Every row gives one point. A path goes straight from each point to the next, and from the last back to the first. The post is the endless flat space through its rows: a point in 2 columns, a line in 3, a plane in 4, and so on, so that a path can go around it. Count how often the path circles the post. Going back the other way cancels.

Post (2 x 3):
[[ 16  -3 -20]
 [-17  -1  38]]
Path (33 x 3):
[[ -6 -43  15]
 [-22 -35 -23]
 [-17  10   4]
 [ 18  43   2]
 [ 33  29   5]
 [-30  27  33]
 [ -5 -11 -35]
 [-41 -36  22]
 [ 31 -44  -9]
 [ 37   8  54]
 [ 40  19 -23]
 [-17  12  14]
 [-16 -12 -21]
 [-16 -55  -2]
 [ -1 -12  33]
 [ 29  10  46]
 [ 29  12 -29]
 [ -2  25 -52]
 [-38 -23 -35]
 [ -2 -45 -37]
 [ 24 -27  -1]
 [ 41   6  28]
 [ 28 -15 -31]
 [-57 -30  57]
 [-61   4  26]
 [-19  23   5]
 [ 46  40   4]
 [ 11  -3  47]
 [ 17   5  26]
 [ 22  35   9]
 [-38  25   9]
 [-10 -28 -55]
 [-37 -42  30]]
Times around: 2

Post (3 x 4):
[[-32 -20   4  13]
 [ 14   1  27 -50]
 [  8 -11   6  13]]
Path (26 x 4):
[[ 13 -35  32  53]
 [ -7   5  29  57]
 [-40   4   3   2]
 [ 63  10 -40  42]
 [  4 -12 -24 -23]
 [ 10 -45  17  -1]
 [ -6 -22   7 -28]
 [-15  11 -11 -38]
 [ 22  10   9  -5]
 [ 16  21 -13 -67]
 [ 27 -15   8 -20]
 [ 51  11  -4 -43]
 [-66 -10 -27 -26]
 [-25 -48 -16   7]
 [-10 -30  25   7]
 [  9  -2  17  42]
 [-42   4  27 -53]
 [ 15   0   6 -25]
 [ 16   0  -9 -33]
 [ 39  -7 -28  41]
 [-26 -41   9 -64]
 [ 12 -27   5  50]
 [  8  16  63 -31]
 [-40   8 -19  24]
 [-11   4   3 -80]
 [-43 -47  -3   3]]
Times around: 3

Post (7 x 8):
[[ -3   0 -40 -25  17  84   9  24]
 [-14   9  18  20   8  31 -41 -14]
 [-17   0  15  41  29 -62 -20  34]
 [ 23  39   0 -11 -11  -6  43  -9]
 [ 15  40  11 -29  36 -15 -34 -30]
 [-19  15  16 -25  -9   3 -27  -8]
 [ 40   4 -12   5 -19   2  -3 -10]]
Path (22 x 8):
[[  4  42  -5 -58   0  79 -12 -20]
 [  1  20  36 -22  23  -8 -38  15]
 [-10  -2   1  21  14  21  11  16]
 [ -9   9  53  52  33 -44   4   5]
 [  0  -6   4  33  36   0 -44  44]
 [-28  70   4  -2  -5  58   0 -10]
 [-19   7 -24  32  -2 -21   7  15]
 [ 29  37 -16  25  25  10 -27  17]
 [-46  56  25   9  14  23 -44  -8]
 [ -7  -5 -16 -48 -24 -20 -19 -33]
 [-23 -13  -8 -29 -35 -26  11  11]
 [-26   4  -5   8 -25  23 -36   9]
 [ 69  52 -12 -30  14  53 -51 -34]
 [-11  20  19 -10 -23   4  25  12]
 [ 26  19   2 -16  59 -57  -2 -12]
 [-22   3  -5 -16 -16 -23  11   9]
 [  3  29 -56 -36  15  52  -4 -12]
 [-34 -33 -16 -60 -30  42 -48 -20]
 [ 41   1  18 -76 -15 -11 -17 -29]
 [ 63  39  40  24 -35 -51 -17 -48]
 [ -8  41 -34 -11  17  27  -8  45]
 [-32 -12 -20  36  13 -14 -24  56]]
Times around: 0

Post (8 x 9):
[[ 17  28  12  27 -21  -4  42 -30  17]
 [ -6  11  14  12  28  20  19 -11  19]
 [ -5 -38 -23  25  10  -8 -12   7  -9]
 [ 16 -12 -14  -9   2 -10 -11  20  -2]
 [-19   6  -1  15 -30 -10  13  12 -10]
 [  4   2  -7  35  -4   4   3  19 -15]
 [  1  -8  13 -19  39   1  18   6 -11]
 [-39 -10  -6   6  16  31  -9  -5 -16]]
Path (30 x 9):
[[-27   5  -8  27  -9  14  11 -10  -8]
 [-18 -41 -23 -17  34  16   0  -5  -9]
 [ 62 -24  -3  15  20 -33  28   7  32]
 [  1  19  15  -5 -11   3  10  15 -12]
 [-13  24  27  10  16   6  12 -19   4]
 [-54  12  -3  21  40  50  -8 -30 -11]
 [  2 -43 -37   5   1 -25   3  16 -11]
 [-30 -23 -11  15  -7   2  10   5 -28]
 [ -2 -30  17 -52  34   6  13  -6   6]
 [ 12 -15 -17  24  21  22 -46  -7  24]
 [ -4  27  -6  54   4   4 -24  26  -3]
 [ 15 -11 -16  17  29 -17  17  -7  12]
 [-11 -24 -11  30  -9 -16  27 -15   2]
 [ 23   2  -7 -15 -24  -6   6  11  12]
 [-30  -1  34 -19  21  11  34  -2 -47]
 [-65 -26  10  10   4  17  -6  -1 -17]
 [ 25 -30 -13  57   3   9  22  12 -22]
 [-42 -17   7 -14  11  19  42 -18 -34]
 [ 12   5  13  29 -21  -5  18  32  25]
 [-10 -10  53 -16  46 -18  64 -49 -12]
 [-15  23   2  45   9   3  -8  -4   5]
 [  2 -17 -31  19  11 -29  -4  11  15]
 [  9  11  10 -23 -12 -15  58  17 -15]
 [  0 -15   8  95  -9 -20  59 -13  -8]
 [-31  27  17  13 -17   1  50  -5   1]
 [-20  26  19   0 -49 -33  86   9  -6]
 [ -6 -19 -24  16 -21   9 -10  27  -7]
 [-28 -18   3  -2  -5  -8   5  16  -4]
 [-11  -9  -2  10   2  12 -10 -15 -31]
 [ -7  -9  11  43  29 -18  34  -9   1]]
Times around: 4

Post (11 x 12):
[[ 69 -22 -26 -13 -25  27 -28   3 -14  13  12   0]
 [-22 -48 -17  -1  20  18  25  44 -16 -16  27 -19]
 [-13  -2   1  20 -34  -9 -60 -39  12  34  -3  -9]
 [-24  -6  30  -2  22  30   5  29   0   0  12 -41]
 [  2  27   2 -31 -23   6 -14  -4  -3  -3 -32  22]
 [-54 -20  63   7 -47  18  19 -13  29  20  -9 -16]
 [ 34  46  29 -32   0 -25  33 -35   0   5  15 -32]
 [ 27  34  28  13 -22  -1  10 -18  -6  65  10 -38]
 [-39  66  22 -24   0  20   6 -67  24  12  21  11]
 [ -5 -30  30 -15 -10 -15  -7 -13   5  74 -15 -23]
 [ 20 -14  -9  -8  21  44   7  -3 -21 -13 -20   1]]
Path (17 x 12):
[[ 12  25  41 -30 -83 -17 -21 -12   4   9  37 -14]
 [  5  -4  45 -14  22  54  19 -23  -9  45   1 -37]
 [ 48  18  20  37 -11  20 -26 -41 -13  49  30 -48]
 [ 90  -9  16   4 -11 -35 -56 -15  10   2  15 -31]
 [ 30   7  36 -25 -17  25  10  47  21 -10  -1 -19]
 [ 17   6  11 -33  -3  37  55 -71  13  46 -43  -9]
 [-17  32   5  19  -3  46  21 -28  16  31   8 -19]
 [ 20 -27  46 -22  23  -4  -1 -13  28  53 -13 -59]
 [ 15   3  26 -14 -51   3  -3  44   9  -2 -25 -64]
 [-55   4  32 -35 -69  10   0  56  -7 -19 -11  -9]
 [-43 -22   1  -9  26  -5 -26 -45   1 -35  46 -14]
 [-78  36  34  -7   3  13  58 -40 -12  -4  16 -10]
 [-60 -35   2   1 -10  -8  48  -7  -7 -39  43   8]
 [ 30  15   1  37  19   3 -53 -76   3 -24  16   3]
 [ 42  -9  -5  -3  -3  57 -26 -18  13 -18 -18   4]
 [-19   4  20   7 -67  41   3  13  18  -4 -53 -20]
 [ 10   7   7 -18 -36  39  26  32 -21  15  -8 -29]]
Times around: 2
